Each point is reached from the start by the listed moves, each made once or not at all, plus a little noise. Say if it took an odd or an even number of moves. Then give how often each move was made.
In the rows, 128 means zero.

Moves:
(1): [193 113 135 126 104]
(2): [133 217 154 130 136]
(3): [102 113 192 113 124]
Start: [115 158 111 178  84]
Points:
[112 153 109 173  86] => even (0, 0, 0)
[ 92 237 199 171  87] => even (0, 1, 1)
[184 148 118 172  65] => odd (1, 0, 0)
[156 126 181 162  57] => even (1, 0, 1)

Moves:
(1): [196 132 122 132 132 120 117 140 153 134 123 133 132 125]
(2): [121 179 136 139 143 121 125 121 133 132 125 132 129 126]
(3): [128 123 172 130 130 127 135 125 120 119 125 125 143 125]
(4): [127 121 125 176 135 118 134 140 109 128 130 133 127 125]
(5): [130 120 129 127 173 139 145 127 137 134 137 126 136 142]
(6): [128 132 125 143 120 182 137 134 133 136 117 129 127 126]
(7): [125 138 117 123 111 114 195 117 115 136 126 131 130 127]
(8): [128 139 138 114 123 129 130 182 132 124 142 124 119 131]
(9): [113 118 137 145 119 119 133 125 179 120 140 134 129 131]
(10): [128 125 142 126 118 116 118 134 135 179 121 129 134 135]
(11): [138 136 134 131 115 133 132 107 115 141 173 124 122 132]
(12): [128 123 137 118 131 134 130 129 121 132 130 186 119 122]
Start: [149 137 118 173 129 134 118 117 151 148 104 145 122 122]
Points:
[142 188 193 185 168 183 143 176 174 205 103 142 141 141] => even (0, 1, 1, 0, 1, 1, 0, 1, 0, 1, 0, 0)
[152 188 129 232 139 122 124 102 123 165 149 150 112 118] => odd (0, 1, 0, 1, 0, 0, 0, 0, 0, 0, 1, 0)
[220 197 152 249 164 165 215 105 142 182 135 156 144 126] => even (1, 1, 1, 1, 1, 1, 1, 0, 0, 0, 1, 0)
[211 134 183 184  91 100 180 102 195 213 145 211 130 123] => odd (1, 0, 1, 0, 0, 0, 1, 0, 1, 1, 1, 1)
